Each row is a point. Each copy is the shape, with its points in the same order, turned, moved and blurred by noise. Say if it was mirrored as well.

Shape, 8 rows:
-0.010	0.001	-0.005
-0.011	0.020	-0.014
0.124	-0.019	0.020
-0.020	0.018	0.014
0.012	0.001	-0.037
-0.007	-0.034	0.019
-0.011	0.017	0.016
-0.025	-0.036	0.019
Copy 1:
0.015	0.011	0.016
0.029	0.026	0.025
0.053	-0.030	-0.113
0.005	0.041	0.012
0.050	-0.008	0.019
-0.015	-0.004	-0.005
0.013	0.039	0.004
-0.033	0.000	0.014
Copy 1 is: mirrored
Copy 2 (8 x 3):
-0.004	-0.003	0.024
-0.013	-0.020	0.021
0.050	0.051	-0.091
0.011	-0.026	0.031
-0.028	0.007	-0.001
0.027	0.026	0.040
0.016	-0.021	0.025
0.023	0.024	0.053
Copy 2 is: mirrored

Shape (8 x 4):
-0.072	-0.021	0.012	-0.001
-0.035	-0.039	0.043	0.071
0.006	-0.053	-0.014	0.025
0.015	-0.019	0.044	0.046
0.028	0.023	-0.007	-0.010
-0.011	-0.035	-0.006	-0.026
0.007	0.016	-0.056	-0.014
0.021	0.004	-0.037	-0.032
Copy 1:
0.009	-0.030	0.016	0.038
-0.006	-0.033	0.068	-0.029
0.019	-0.034	-0.001	-0.047
0.000	0.018	0.039	-0.055
0.003	0.041	-0.033	-0.026
0.055	-0.006	-0.017	-0.005
-0.005	0.004	-0.066	-0.007
0.017	0.017	-0.067	-0.020
Copy 1 is: mirrored
Copy 2, 8 rows:
-0.006	0.008	-0.033	-0.054
0.066	-0.036	-0.019	-0.036
0.004	-0.045	0.039	-0.024
0.063	-0.015	0.016	0.009
-0.018	0.001	0.021	0.045
-0.021	0.006	0.031	-0.030
-0.063	-0.023	0.009	0.025
-0.051	0.000	0.038	0.018
Copy 2 is: mirrored
Copy 3 (8 x 4):
0.016	0.001	0.043	-0.064
-0.025	-0.066	0.052	-0.017
-0.002	-0.045	-0.025	-0.021
-0.010	-0.051	0.020	0.023
0.001	0.025	-0.021	0.024
0.039	-0.003	-0.015	-0.030
-0.011	0.043	-0.043	-0.027
0.018	0.035	-0.047	-0.011
Copy 3 is: only turned

Shape (11 x 6):
0.033	0.024	-0.006	0.021	0.005	0.024
-0.015	-0.026	-0.016	-0.055	0.024	0.010
0.033	-0.057	-0.071	0.035	-0.001	-0.009
-0.013	0.034	0.002	-0.047	-0.021	-0.021
-0.012	-0.032	-0.067	0.020	-0.001	0.032
-0.049	0.031	-0.014	0.023	-0.019	0.009
-0.011	-0.036	-0.074	-0.051	0.053	-0.017
-0.005	0.016	-0.016	-0.004	0.011	0.022
-0.063	-0.043	0.020	0.004	0.065	-0.030
-0.020	0.015	0.020	0.032	-0.002	0.049
0.023	0.010	0.016	-0.012	0.024	0.026
Copy 1 (11 x 6):
-0.021	-0.003	-0.020	0.015	-0.010	0.006
0.023	0.017	0.013	-0.068	-0.019	0.001
-0.046	-0.015	0.055	-0.010	-0.077	-0.023
0.052	0.045	-0.009	-0.004	-0.006	-0.019
-0.050	0.021	0.007	-0.038	-0.061	-0.028
-0.011	0.032	-0.038	-0.009	-0.013	-0.065
0.031	-0.001	0.021	-0.082	-0.085	-0.004
-0.003	0.012	-0.024	-0.020	-0.015	-0.008
0.027	-0.049	-0.002	-0.082	0.006	-0.070
-0.043	0.009	-0.037	-0.014	0.026	-0.030
0.001	-0.006	-0.015	-0.017	0.012	0.020
Copy 1 is: only turned
Copy 2 (11 x 6):
0.018	0.024	-0.033	0.009	0.041	0.025
0.008	0.029	-0.006	-0.009	0.000	-0.066
0.060	0.010	-0.048	0.053	-0.048	0.005
-0.006	0.039	0.011	-0.056	0.000	0.000
0.029	0.024	0.002	0.063	-0.022	-0.004
-0.027	0.009	0.028	0.012	0.003	0.032
0.002	0.059	-0.035	0.018	-0.055	-0.070
-0.002	0.030	-0.007	0.013	0.020	-0.002
-0.059	-0.041	-0.032	0.007	-0.026	-0.055
-0.009	-0.011	0.010	0.025	0.053	0.017
0.009	0.019	-0.031	-0.005	0.049	-0.016
Copy 2 is: mirrored
Copy 3:
0.004	0.024	-0.009	0.015	0.014	0.060
-0.035	-0.006	-0.033	-0.014	0.027	-0.026
-0.044	0.005	-0.057	0.072	-0.039	0.031
0.014	0.030	0.011	0.016	0.048	-0.032
-0.077	0.013	-0.021	0.044	-0.004	0.028
-0.030	0.024	0.056	0.028	0.016	0.017
-0.054	-0.048	-0.057	0.038	0.035	-0.026
-0.023	0.007	0.001	0.011	0.026	0.027
-0.029	-0.066	0.024	-0.014	-0.035	-0.029
-0.025	0.029	0.034	-0.017	-0.003	0.051
0.007	0.007	-0.017	-0.020	0.019	0.035
Copy 3 is: only turned

Shape:
0.003	0.047	0.018	0.006	0.029	-0.011	0.010	0.023
-0.029	-0.041	0.045	-0.006	0.056	-0.007	-0.101	-0.021
-0.054	-0.020	0.009	0.049	0.045	0.001	-0.079	0.011
-0.032	0.000	-0.054	0.011	-0.034	0.022	0.002	-0.049
0.037	0.006	-0.022	-0.005	0.007	-0.002	0.038	0.029
-0.047	-0.007	-0.007	0.008	-0.025	0.004	-0.035	-0.048
0.038	0.002	0.053	0.021	-0.020	-0.011	0.040	0.061
0.018	-0.005	-0.009	0.025	-0.004	-0.009	0.021	0.008
0.001	-0.045	0.000	0.001	-0.008	0.009	-0.076	0.014
-0.015	-0.012	-0.014	-0.033	-0.010	-0.011	0.048	0.052
0.001	0.010	0.012	0.002	0.023	0.050	0.054	0.029
-0.010	-0.035	-0.027	-0.001	0.002	-0.008	0.062	-0.012
Copy 1:
-0.030	0.014	-0.007	0.025	0.026	-0.039	-0.040	0.024
-0.030	0.069	-0.024	-0.072	-0.001	-0.001	0.052	-0.041
-0.051	0.050	-0.005	-0.076	0.045	-0.013	0.048	0.026
-0.012	-0.050	-0.049	-0.007	0.010	0.047	0.024	0.054
0.039	-0.013	-0.007	0.022	0.026	-0.029	-0.027	0.029
-0.044	-0.014	-0.036	-0.033	-0.025	0.034	0.031	0.029
0.030	0.024	0.047	0.027	-0.027	-0.051	-0.026	0.058
0.012	-0.022	0.008	0.004	0.005	-0.026	0.006	0.035
0.010	0.023	-0.006	-0.086	0.000	0.017	0.014	0.014
0.042	0.016	-0.057	0.002	-0.003	-0.041	-0.027	0.064
0.038	0.045	-0.019	0.058	0.024	-0.004	-0.008	0.048
0.036	-0.023	-0.046	0.021	-0.006	-0.028	0.029	0.043
Copy 1 is: only turned
Copy 2:
0.018	0.024	-0.005	0.029	-0.018	-0.005	0.037	0.025
-0.062	0.034	0.088	0.012	-0.042	0.033	-0.036	-0.005
-0.068	0.025	0.053	0.016	-0.032	-0.028	-0.037	0.037
-0.045	-0.048	-0.042	-0.010	0.031	-0.002	-0.016	0.001
0.054	-0.007	-0.003	-0.009	0.029	-0.012	0.026	0.020
-0.057	-0.020	-0.018	0.007	-0.009	0.024	-0.042	-0.002
0.095	0.034	-0.009	0.022	-0.002	-0.022	-0.016	0.013
0.023	0.004	-0.010	0.011	0.035	-0.014	-0.004	0.015
-0.018	0.008	0.042	-0.044	-0.013	0.015	-0.053	0.013
0.063	-0.048	0.006	0.013	-0.003	0.002	0.008	0.039
0.048	-0.021	0.004	0.013	-0.003	-0.047	0.031	-0.022
0.029	-0.055	0.005	0.029	0.055	-0.001	-0.006	0.008
Copy 2 is: mirrored
